Each row of a before or after table is a point. One or more steps were done to the points. Then noise was added and the rows were shuffled. The steps act on how far a point lies along the listed directions, d1 being the first. Name the steps. A step turns or swaps two directions, mirrors them in a line or flattens them onto one, adds a multiple of one to another, or multiplies one. Angles are multiples of 10 degrees, from the lower direction toward the higher: turns from -170 to 170, lines from 10 to 170 but not 90. Use the fewest steps. Two steps may share a direction if one is a turn and the other turns, adds or multiplies; they go together, in the order done. Otherwise the lowest direction goes first.
In the rows, 128 means zero.

Directions:
(1): [146  71  84]
(2): [ 56 118 112]
(3): [135 175  70]
Before (14 x 3):
[[163 133 117]
 [125 106 129]
 [124 113 134]
 [195 144 130]
 [132 121 108]
 [130 118 113]
 [ 99  98 227]
 [128 141 126]
 [156 158 141]
 [114 153 138]
 [123 127 120]
 [126 122 105]
 [131 116 118]
 [125 115 121]]
After:
[[121 143 140]
 [115 145 130]
 [118 144 128]
 [132 160 133]
 [ 63  84  65]
 [137 147 133]
 [ 91  66  59]
 [113 138 133]
 [166 130 129]
 [134 127 113]
 [170  60 206]
 [126 140 155]
 [  9  19   9]
 [132 126 152]]
Steps: multiply d2 by 3; turn d1 and d2 by 140 degrees

Directions:
(1): [146 102 143  67 114  51]
(2): [101  60  74 131  77 142]
(3): [151  94 183 199 101 104]
(4): [ 88 183 150 120  51 125]
Before:
[[139 138 158 122 147 116]
 [122 127 131 193 139 186]
 [131 123 140  97 114  94]
 [125 150 129  92 100 116]
 [121 171 119 101 148 148]
 [114 146 125 142  98 126]
 [113  71  85 131  96 153]
 [141 156 155 144 117 120]
 [125 103 102 150  97 166]
 [109 191 120 117 120 124]
 [130 131 147 113 132  88]
 [134 137 122 113  82 122]
 [151 133 139 164 136 125]
 [134  98 134 132 101  77]]
After, 14 rows:
[[156 120 130 185 156 180]
 [117 159  79 107 156 143]
 [ 97 148 114 236 132 249]
 [123 109 128  78 108  66]
 [143  99 134  65 121  63]
 [147 120 113  70 145 102]
 [148  73 130 100 111  44]
 [168 106 162 172 172 138]
 [165 104 110 101 139 114]
 [130 118  95 138 148 141]
 [118 177 119 110 144 158]
 [111 128 131  98  97 116]
 [121 118  92 121 104 142]
 [121 130 109 159  95 146]]
Steps: multiply d1 by 2; turn d2 and d4 by -130 degrees; turn d2 and d3 by -60 degrees

Directions:
(1): [104 164 187 187 187 143 159 179 104  69 115]
(2): [127 106 192 140 148  44 166  59 127 157  94]
(3): [191  41 172 128 144 154 115 135  73 125 181]
(4): [115 167 131 174 160 197 117  76 101 212 141]
(5): [169 210 167 103 133  94  82 104 141 106 201]
Before, 12 rows:
[[ 75  89   7  96  68 164 147 157 173 106  79]
 [206 132 182  91 126 104 113 130  98  82 214]
 [163 105 148 119 138 110 122 131 148 111 119]
 [101  94  54  95 109 180 142 182 154  99  86]
 [117 109  70 147 130 166 147 156 144 117  92]
 [ 94 114 116 101 127  92 167 161 149  77  63]
 [145  58  99 127 122 131 133  96 117 137 131]
 [162 145 174  99 149  87  95 101 146 159 182]
 [169 119 175 102 113  63  70  98 127 106 166]
 [174 119 168 129 129  67 107 102 120 109 172]
 [139 165 154 116 112  70 103 109 137 100 178]
 [113 138 107 141 121 151 126 158 132 139 129]]
After (12 x 11):
[[106 116  62 126 101 182 145  79 116 235 108]
 [113 142 157 172 170 128 156  85 114 122 133]
 [138 164 128 156 161 146 138 172 131  67 137]
 [133 145 121 139 137 129 122  96 160 159 101]
 [121  65 121 112 136 119 140  95 142 214 100]
 [122 108  99 145 108 113 124  59 123 195 115]
 [ 97 217 120  96 131  93 126 130 170  87 111]
 [135 129 131 138 129 139 128 170 123 114 138]
 [ 95  93  78 122  85 103 127  97 142 165 112]
 [ 94 188 137 147 166 166 145 188 142  51 111]
 [ 91 100 115 140 108 114 118  58 134 196  70]
 [ 73 185 141 173 170 125 179 187 146   8 100]]
Steps: turn d1 and d2 by -40 degrees; turn d1 and d5 by 130 degrees; mirror d3 and d4 in the line at 40 degrees

Directions:
(1): [ 76 133  87 143 129 166 121  44 179  56 158 133  73  95]
(2): [ 42 146  98 180 150 181 138 142 136 190 117  73 140 190]
(3): [143  83 120 171 156  67  53  99 192 189  81 125 106 107]
(4): [195  52  92 201 129 147 125 103  82 107 183  91 152 152]
(5): [126 107 142 112 151 190 149  91 146 190 153 160 211  48]
Before, 8 rows:
[[169 106 140 124 105 132 130  53 120  46 178 161  94 103]
 [190  25 130 154 162 162 115  13 152 168 154 157 217  34]
 [181 128 132 155  88  60 112 174  66  74 136  86  84 215]
 [126 110 119 143 150  87  95 134 139 152 142 115 132 101]
 [131 100  84 228 122  73  67 184 108 201  79  65 106 214]
 [184  81 163 133 129  52 123 184  47 178 102 128 171 173]
 [140  98 112 178 151  65  67 136 170 144  86 153  91 127]
 [ 57 136 112 123 145 109 107 115 145 131  96 108  91 157]]
After:
[[ 84 119 114 165 162 110  86 113 196 165  91 173 103  90]
 [ 67 146 120 124 115  68 107  81 141  34 105 137  27 148]
 [111 130 127 127 149  88  95 141 146 143 129 117 112 102]
 [150  76  75 183 117  80  40  40 198  91 119 148  57  52]
 [113  67 110 160 159 140 110  81 123 163 141 110 155 121]
 [106 176 194  56 118 146 175 136 121 165 124 177 167 104]
 [179 144 211  50 125  10 108 199 108 182  21 157 134 160]
 [ 85 157 119 111 109 155 124  43 179  51 170 155  85  63]]
Steps: turn d1 and d5 by 120 degrees; turn d2 and d3 by 20 degrees; turn d2 and d4 by 110 degrees

Directions:
(1): [142 102 156 121 179  86  60  66  93 177 138 113 135  76 132 220 142 193
  96 147 200 134 128 188]
(2): [ 96 209  54 129 115 147 137 127 124 134 192 154 113 137  55 208 219 145
 129 182 106 132 143  88]
(3): [205 111  91 150  32 114 163 163 166 159 166  64 155 107 174 169 152  89
 179 150 181  96  86 156]
Before (11 x 24):
[[150 118 129 147 117 121 146 132 144 158 127 112 147 115 127 104 118 118
  141 123 144 121 112 131]
 [ 67 151 132 118 174 139 101 111  89 113 108 153  94 145  95 126 151 155
  109 116 101 142 157  99]
 [ 96 131 106 123 167 131 124 112 116 109 133 144 130 145 115 114 131 140
  106 127  93 133 141 123]
 [177  86 136 135  76 111 126 145 154 140 125  78 153 114 173 142  98 100
  159 132 162 111 112 167]
 [154  97 138 128 112 119 127 140 134 117 103  86 135 115 176  92  74  91
  132  97 149 131 117 150]
 [125 134 117 130  99 132 124 130 123 120 132 140 145 136 127 121 113 124
  137 136 121 137 118 122]
 [ 82 145 127 123 147 145 126 123 120 105 127 151 123 150  90 101 119 132
  102 128  86 160 160  99]
 [157 103 138 136 103 116 132 132 139 154 130  89 141 105 183 118 109 104
  144 117 151 132 110 170]
 [ 98 133 150 112 192 110  96  87 112 131 113 134 116 131  87 162 143 166
   96 142 122 140 150 138]
 [149  76 147 135  98 145 151 170 156 109 106  99 137 142 178  69  74  91
  146  93 122 121 116 137]
 [105 145 124 132 136 148 128 118 126 120 111 157 124 127 100 125 146 125
  124 143 124 134 130 121]]
After, 11 rows:
[[136 127 125 130 103 122 112 119 123 129 129 131 148 123 131 137 110 132
  132 142 138 139 116 134]
 [119 169  46 133  98 140 161 143 137 119 183 129 133 151 101 151 186 114
  141 154  91 116 132 107]
 [141  25 240 113 188  91  64  94 108 119  43 108 142 104 198  72   8 145
  105  71 158 137 142 202]
 [167  28 195 126 141 105 100 122 133 143  92  79 147  98 204 107  54 132
  123  94 179 126 111 195]
 [140  91 167 139 155 108 119 114 129 160 101 116 143 103 138  90  83 139
  119 108 156 126 120 154]
 [ 96 216  25 142  57 165 173 167 135 115 190 131 100 159  70 174 233 101
  163 167  90 116 137  56]
 [ 87 201  71 126 113 159 172 150 155 100 156 143 103 175  49 136 195 107
  141 167  59 126 148  68]
 [132  66 204 114 178 103  92 100 109 136  71 110 136 103 195  70  44 134
  104  77 145 149 125 185]
 [148  70 175 124 159 104  96 111 115 126  77  90 140  99 187  86  43 113
  113  77 163 144 121 176]
 [124 189  46 144  56 151 168 150 151 130 200 117 136 145  79 182 194 106
  149 180 111 134 132  92]
 [120 161  95 142 102 155 143 130 139 128 140 147 128 130  94 148 174 113
  139 162 127 132 119 113]]
Steps: add -1.5 times d3 to d2; turn d1 and d3 by -120 degrees
